Each row of a before or after table is a point. The points were changed in one or more steps. Then noise was added and the rows were shuffled. The steps act on columns, c1 being the first. Name the steps. A step turns or swaps two columns, mirrors them in a line or flattens them onto one, adds a multiple of one to another, or multiplies or shifts one. Angles are multiples of 10 degrees, from the lower column toward the higher: turns from -170 to 170, lines from 10 to 170 but not 90. Use the fewest steps. Two steps may share a column if one is a turn and the other turns, adds or multiplies; they go together, in the order done. Otherwise the lowest column goes first.

Before (13 x 3):
[[-22  23  25]
 [-13  10 -48]
 [-19  11  28]
 [ -2  -5  25]
 [ 17  16  14]
 [ 11  20  24]
 [-22  10   5]
 [ 40 -17  21]
 [-21 -11  29]
 [-12  24  18]
 [-22  14  21]
 [-14 -16  28]
 [-16  -2 -60]]
After (13 x 3):
[[-11 -26   8]
 [ -7 -31  10]
 [  3 -26   8]
 [ 25   0   9]
 [-26   3   5]
 [  2 -16 -20]
 [-14  40   9]
 [ 22  -9  12]
 [ 13 -11 -24]
 [  7 -21   4]
 [-22  -7  10]
 [  3 -21  11]
 [  7   1   9]]
Steps: turn c1 and c2 by 130 degrees; multiply c3 by 0.4

Before (8 x 8):
[[  7 -14   6 -12 -12   0  35 -25]
 [-16  35 -11 -60  11  10  -5  12]
 [ -3 -36   4   8  12  -2  36   3]
 [ 32 -15   1   6  -7  32  14   0]
 [ 12 -32  -7 -18  -5 -10   5  -7]
 [  9 -34  34  -2   5   4  12 -20]
 [ 13  55  -6 -57  22 -20  -5  12]
 [ 25 -29  21 -21 -12  10  31   9]]
After (8 x 8):
[[ -4 -35  11  -9  -3  -2  36   4]
 [ 14  55  16  39 -16  46  -4  12]
 [ 11 -35  20   3  28  -2  12 -20]
 [  7 -14  -8  10  10   7  35 -24]
 [ 32 -15  -5  11   3 -30  12  -1]
 [ 24 -27   2  23  25   3  30  10]
 [-15  33   4  56 -14  21  -6  12]
 [ 12 -32  -8  12  -5  16   6  -7]]
Steps: mirror c3 and c5 in the line at 30 degrees; turn c4 and c6 by -150 degrees

Before (12 x 11):
[[  6 -10 -20  -6 -15  52 -16   0   9 -24 -25]
 [-23 -15  26  11  23 -19 -46  25  49   3   3]
 [-27  38  38  -5   9  -1  32   8  13  -5  29]
 [ 23  47  23 -13 -58 -12  -9   0  29 -33  44]
 [  0  34  26 -35  23   1 -12 -14  60  22  52]
 [  2  15   6  27 -29  -1 -48 -43  49  32  13]
 [ 47  26 -16  22  26  27  10 -46 -22  -6  20]
 [ 13 -26  48 -26   6  34 -46 -41  21  43 -20]
 [  7  53 -18 -25 -55  19 -42  27  -7 -21  29]
 [ 16  37 -13 -13 -35  -6  -6   4   6 -12 -23]
 [  6   0  18  37  -1   5 -33  34  57  31  -6]
 [ 39 -25 -23  12 -17  12  28 -45 -24  13   9]]
After (12 x 11):
[[  6   3 -20  -4 -15 -50 -33 -12   8 -25   0]
 [ 23 -17  24 -27 -54  34  -4  58  29 -33 -31]
 [ 39  50 -23 -20  -5 -14  23 -11 -25  12 -19]
 [ 12  47  48  25 -12 -24 -54 -13  21  43  10]
 [-23 -19  25   6  24  30 -37 -30  48   3  14]
 [  3  36   6 -40  -5  22 -45  37  49  32  -3]
 [-27 -20  36  10   3   6  31  43  14  -5 -30]
 [  1   3  25  42  -5  29 -12  48  60  21 -45]
 [ 16 -16 -13 -12 -35  -5  -4  43   6 -12  24]
 [  7 -44 -19 -16 -57  12 -47  53  -6 -22 -27]
 [ 47  35 -15  -1  35 -14   0  52 -22  -6 -32]
 [  7 -33  18 -29  24   3 -32 -15  57  31   8]]
Steps: turn c2 and c8 by 110 degrees; multiply c8 by 1.3; mirror c4 and c5 in the line at 70 degrees; turn c6 and c7 by -20 degrees; turn c6 and c11 by -150 degrees

Before (14 x 18):
[[ 18  -7  13   5  -6  16  -6  14  18  -8  12   4  -6  17  -3 -13  -9 -11]
 [ 20  -7 -25 -18  21 -27  -5  -8 -15 -17  13  30   3  12 -21  22  -7  -7]
 [  8  10 -13 -10  -8 -45 -25   2 -28  -9  -6   6  17  22 -13   9 -22 -10]
 [ -7 -20  11 -28 -18 -15  18 -13  -5  18  37  -7   7   4  19 -31  10   7]
 [ 38   3   0  13 -13  13 -19  -1 -10  16  -3   4  -5  19   2   0  12 -11]
 [ 24  -7  23  -8 -22   7  14  -7  18  -1  -2 -18 -29   4  -6 -21  18  -2]
 [ 38  14   5   9   5  -6 -21 -22 -13  -1   1  -5  -9   1   3 -17 -21 -28]
 [  2 -34  15 -20   2 -26   4   1  12  12  26 -20 -13  10  27 -21  13  28]
 [ 43  19 -40 -16   1 -13 -32  -6 -17 -17  -2   7  18   5 -24   2 -27  -3]
 [  2 -14   4 -23  31  11  18  -1  23  -6 -29  32  23  11 -14  17   6  27]
 [-17 -27 -19 -31  33  14   5  11  12  -5 -25  20   1   4 -13   7  15   5]
 [ 28   7  -4  -7   0 -22 -38  -2 -37 -18  -1  24   9  19 -20 -19  -7   0]
 [ 30   4   2  19   8   9   4  -4   2 -14   8 -24   1  17  -1 -18  21 -22]
 [ 21 -36 -15 -16   6 -13   0   3 -13 -20 -21  21  23  -5 -18  10 -16   5]]
After (14 x 18):
[[ 13  -9  13 -16 -29   2  15  -8 -18  -3  -3  30 -28   4   8  20  20  -2]
 [  8 -13  13 -12  26 -21  19  -2 -22 -12 -29 -39 -15  10 -21  -1   8  24]
 [ 25  21 -37 -30  14   8 -32  -5  18 -18  -3 -17  24   2 -18  14 -28  -7]
 [ 10 -19   4 -13 -20  17  18 -14   7  17  36   2  -4   5  30  12   9   7]
 [ 15 -39 -12 -19  12  10   0   4  12 -22 -22 -41  13  -3 -18   5 -19   3]
 [ 10 -33  18 -12  -3  32   5   2 -12  13  24  14 -59   8  34  -1  15  27]
 [  6 -27  -8  -8  35 -20   2  10  -9  -7 -22 -25  -8   3 -15   7  17   5]
 [ 10   2  -3 -10 -11 -13 -22  -5  11  17  -3  -1  12  18   0  -1  11 -16]
 [ 16  -6 -16 -20  25  16  -5  -6  12 -19  12 -62  13  19 -31  -5  -9  -8]
 [ 12  10 -18 -10  -3  41 -24   2  29 -12  -6 -31  32  21 -15   4 -20 -13]
 [ 17   4  -3 -17   1  13 -38  -3  37 -16  -4 -49   7  20   0  24  -4   3]
 [  3   7   4  -4   6   2   7  -3   0 -12   9  45  35  17  12  17  20 -22]
 [  4  -8  12  -6 -11 -12  -7  16 -18  -9  12  -1   9  19   6   7  -9 -10]
 [ 12  13   8 -13   4   7 -20 -21  13  -2  -2   7  33  -1  11  12 -22 -30]]
Steps: flatten c1 and c4 onto the line at 130 degrees; turn c3 and c5 by -20 degrees; turn c6 and c12 by 160 degrees; multiply c12 by 1.6; multiply c9 by -1; add -1.5 times c18 to c13; mirror c15 and c16 in the line at 160 degrees
